Each point is reached from the start by the listed moves, each made 0, 1 or 2 times, or once backwards (-1), plus a little noise. Is the number of moves made odd or even? Then give how often each move was made.
In the rows, zero is written as 128.

Moves:
(1): [166 138 127  95]
(2): [119 186 117 128]
Start: [173 104 117 130]
Points:
[224  52 131  98] => even (1, -1)
[147  39 129 160] => even (-1, -1)
[200 167 107 100] => even (1, 1)
[183  47 121 133] => odd (0, -1)

Moves:
(1): [159 141 144 123 132 131]
(2): [121 167 115 144 115 131]
(3): [116 140 154 124 122 131]
(4): [124 118 136 157 128 115]
(5): [124 130 130 117 154 110]
(6): [125 124 129 140 154 152]
Start: [139 151 126 123 134 127]
Points:
[110 123 146  67 162 119] => odd (-1, -1, 1, -1, 1, 0)
[115 249 188 177 149  82] => odd (1, 2, 2, 2, 2, 0)
[157 237 114 163  85 155] => even (1, 2, 0, 0, -1, 0)
[ 87 186  77 200 159  67] => even (-1, 2, -1, 2, 2, 0)
[ 73 238 104 118 179 132] => even (-1, 2, 1, -1, 2, 1)

Moves:
(1): [178 149 131 125 135 124 134 149 123 137 115 139 127 134]
(2): [121 172 126 115 120 132 115 119 139 134 122 128 145 111]
(3): [116 143 156 138 119 120 125 125 124 137 134 130 117 125]
(4): [124 120 124 150 130 132 129 139 126 110 127 130 135 115]
(5): [112 136 149 121 164 147 111 132 118 143 119 128 123 115]
(6): [156 113 141 136 125 173 108 115 121 134 125 128 147 123]
(7): [124 125 127 127 133 139 160 114 129 116 143 121 128 126]
(8): [113 125 125 119 115 139 141 153 134 131 119 119 128 142]
(9): [125 120 127 124 126 126 136 129 168 135 122 133 113 119]
(10): [134 138 111 138 122 120 135 123 129 174 141 136 137 121]
(11): [127 130 121 122 131 138 125 141 129 112 164 121 130 132]
(12): [117 125 138 132 126 134 129 135 124 130 126 167 138 149]
Start: [125 118 139 121 118 104 132 144 119 149 142 143 113 119]
Points:
[  7  72 190 183 188 178 143 178  83 142 243 202 123 115] => odd (-1, -1, 1, 2, 2, 0, 1, 0, 0, 1, 2, 2)
[ 99  58 144 164  81 227  74 199  78 109 159 113 180 117] => even (-1, 0, 0, 2, 0, 2, -1, 2, -1, 0, 1, 0)
[ 63 243 184  38 182 143 171 187 211 116 180  82  61  50] => even (1, 2, 1, 0, 2, -1, 2, 1, 2, -1, 2, -1)
[ 42 102 182  99 135 124  85 148 147 197 122 220 107 146] => odd (-1, 0, 0, -1, 1, 0, -1, 0, 1, 0, 0, 2)
[205 150 147 158  89 210 156 117 200 103 177 232 195  74] => even (1, 2, 0, 2, -1, 2, 2, -1, 2, 0, 1, 2)
[113 111 181 158 110 125  51  98  65 156 159 144 136 101] => even (-1, 0, 1, 0, 0, 1, -1, -1, -1, 0, 0, 0)
[140 187 168 146 206 112 205 206 131 176 176 163  80  67] => odd (2, 0, 1, 2, 2, -1, 2, 0, 1, 1, 1, 0)

Moves:
(1): [150 124 118 139 135 131 130 117 121 128 129 135 130 124 116 121 125 129
 126 122]
(2): [130 145 134 133 135 128 132 129 138 131 119 142 127 121 131 133 127 124
 128 133]
(3): [142 135 153 131 136 117 124 135 132 132 133 114 130 136 118 134 130 135
 134 125]
(4): [120 127 135 146 125 121 124 128 131 127 124 119 128 124 133 129 126 136
 123 126]
(5): [127 132 127 127 149 125 139 133 131 129 130 120 133 138 127 122 134 131
 123 123]
(6): [122 132 135 135 133 138 129 124 125 126 126 128 136 126 123 137 131 129
 132 122]
(7): [133 130 129 129 123 130 144 129 125 135 137 126 138 119 124 126 131 129
 129 117]
(8): [141 126 129 141 130 141 125 152 135 135 130 123 132 136 124 123 117 130
 125 133]
(9): [125 125 125 123 125 139 125 126 152 123 131 117 127 121 120 111 126 126
 132 137]
(10): [139 120 122 124 139 133 135 121 124 150 136 125 115 121 136 136 125 131
 121 135]
(11): [131 153 115 127 129 126 125 127 137 128 147 129 126 134 124 133 135 131
 133 122]
(12): [122 123 135 140 124 134 127 131 132 123 140 148 120 128 120 123 126 126
 130 123]
(13): [126 122 132 134 132 124 126 122 137 136 132 128 148 129 128 128 128 128
 123 136]
(14): [125 132 117 142 128 127 145 116 125 133 123 128 132 156 115 127 124 140
 137 136]
(15): [128 131 135 127 124 133 130 122 131 131 127 129 132 140 152 107 128 138
 127 124]
(16): [137 120 126 121 134 125 131 131 129 129 127 139 125 127 129 143 118 144
 130 120]
(17): [137 114 132 135 127 127 133 139 131 124 119 126 130 141 133 133 153 125
 131 124]
(18): [124 135 128 120 118 128 122 126 118 133 125 130 130 115 116 127 132 150
 121 131]
(19): [121 128 121 128 127 123 127 134 119 125 140 128 131 111 126 118 137 123
 152 130]
(20): [141 124 131 127 132 131 131 136 130 114 137 124 125 129 128 136 123 132
 121 142]
Start: [119 140 135 134 118 133 142 132 130 133 127 105 129 128 119 128 133 120
 124 147]
Points:
[ 11 196 136 153  97 157 113  58 211 105 156  88 181 167 115  77 130 219
  93 171] => even (-1, -1, -1, 2, 1, 2, -1, -1, 2, -1, 2, 1, 2, 1, 2, 0, -1, 2, -1, 1)
[153 189 143 249 160 149 172  98  81 208 122 173  99 103  17 185  82 217
 122 125] => even (2, 2, 1, 2, 0, 2, 0, 1, -1, 2, 0, 2, -1, 2, -1, 1, -1, 2, 0, -1)
[127 155 139 124 140 172 131 132 176 152 160 166  94  91  83 165 127 105
 114 121] => odd (0, 1, 0, -1, 0, 1, 0, 0, 1, 1, 1, 2, 0, -1, -1, 1, 0, 0, -1, -1)

Moves:
(1): [132 125 124 128 148 131 137 129 124 116 120 126 123 141 130 130 116 123
 129 131 126 131 131 144 121]
(2): [130 139 121 136 134 138 124 131 136 135 126 134 129 132 127 131 149 136
 138 133 144 121 121 128 134]
(3): [131 123 145 130 128 132 124 127 136 122 127 125 132 131 131 118 126 118
 120 129 120 141 134 107 140]
(4): [136 120 125 136 117 122 126 129 125 114 127 128 133 130 118 142 124 124
 135 120 116 128 150 130 134]
(5): [119 129 123 135 141 124 132 119 136 125 133 123 123 128 132 128 123 122
 130 124 122 133 127 129 129]
(6): [125 126 123 127 130 126 134 129 133 130 121 129 120 121 133 120 127 137
 131 136 133 136 138 126 125]
(7): [136 127 130 129 126 120 133 129 137 122 127 130 120 124 132 128 126 128
 134 139 118 127 120 129 130]
(8): [120 132 136 128 129 135 121 138 123 134 134 131 134 125 124 121 125 138
 126 136 126 109 133 124 134]
(9): [136 129 121 134 125 133 128 128 135 128 131 127 124 129 140 139 126 123
 109 125 138 132 123 117 126]
(10): [129 127 124 128 126 129 135 135 123 132 124 137 132 127 122 131 124 129
 129 126 122 131 120 129 134]
(11): [135 117 140 133 122 130 126 129 127 126 134 145 130 121 132 129 127 124
 124 122 132 135 125 123 129]
(12): [123 129 131 125 133 124 130 133 132 128 124 145 137 135 125 136 133 134
 121 125 133 121 133 128 130]
(13): [126 124 132 126 113 130 139 127 120 131 120 132 139 123 128 127 126 133
 138 131 130 122 126 124 127]
(14): [125 131 138 120 140 126 131 129 124 131 140 134 132 131 129 138 123 131
 127 124 128 137 119 116 118]
(15): [141 124 128 134 129 113 130 127 122 148 129 124 123 118 148 139 138 128
 138 124 124 124 118 126 133]
(16): [135 125 137 126 125 122 124 112 120 123 114 132 131 126 122 127 116 137
 116 130 124 130 143 124 144]
(17): [125 118 122 121 121 134 141 126 123 119 132 127 126 127 134 128 133 131
 128 128 125 131 124 128 121]
(18): [126 130 123 130 133 127 126 128 129 124 129 120 134 128 130 121 128 140
 122 125 126 129 128 138 125]
(19): [127 122 134 130 130 127 127 128 129 132 133 120 135 118 130 131 129 127
 135 141 125 130 130 133 131]
(20): [121 131 135 147 135 127 106 141 124 123 135 127 138 133 130 130 129 126
 118 146 117 136 119 124 127]
(21): [129 132 135 142 131 118 142 129 126 126 120 134 123 120 126 133 139 131
 120 127 137 120 129 136 125]
(22): [126 134 126 128 127 131 131 128 121 106 117 138 132 119 130 139 130 122
 115 114 129 128 133 131 132]
(23): [127 135 133 125 122 121 138 131 125 137 144 131 130 129 129 120 127 123
 137 142 125 135 145 134 129]
(24): [118 137 131 132 117 146 134 133 134 126 132 127 116 142 131 134 127 127
 132 132 120 141 133 140 130]
Start: [126 121 132 137 138 124 126 127 129 138 136 142 136 130 132 137 122 112
 129 122 125 124 134 120 135]
Points:
[109 108 192 134  98  72  77 117  74  79 127 240 224 103  89 150  81 103
  85 128 113 159 241  98 166] => odd (-1, -1, -1, 1, 0, 1, -1, -1, -1, -1, 2, 2, 1, 0, -1, 2, -1, -1, 0, 2, -1, 2, 2, -1)
[127 175 120 151 182  73 152 104 102 166 129 197 181  92 109 152 145 169
 115 106 171 147 162 129 158] => even (-1, 2, -1, 0, 1, 1, -1, -1, 0, 2, 0, 0, 0, 2, 0, 2, -1, 2, 0, 0, 1, 1, 2, -1)
[141 116 179  94 146 161 170 113 141 170  97 161 183 162 103 132 127 118
 160 167 160 133 123  80 165] => even (1, 2, 2, -1, -1, -1, 0, -1, 0, 1, -1, 1, 2, 1, -1, 1, 0, -1, 2, -1, 0, -1, 0, 0)
[204  79 203 131  37 116 223 124 108 137 131 249 167  84 164 204 113 107
 142 156 111 166 174  74 207] => even (0, 1, 1, 1, -1, 0, 2, 0, 2, 2, 2, 1, 2, 1, 1, 2, 1, -1, 2, -1, 0, 1, 2, 1)
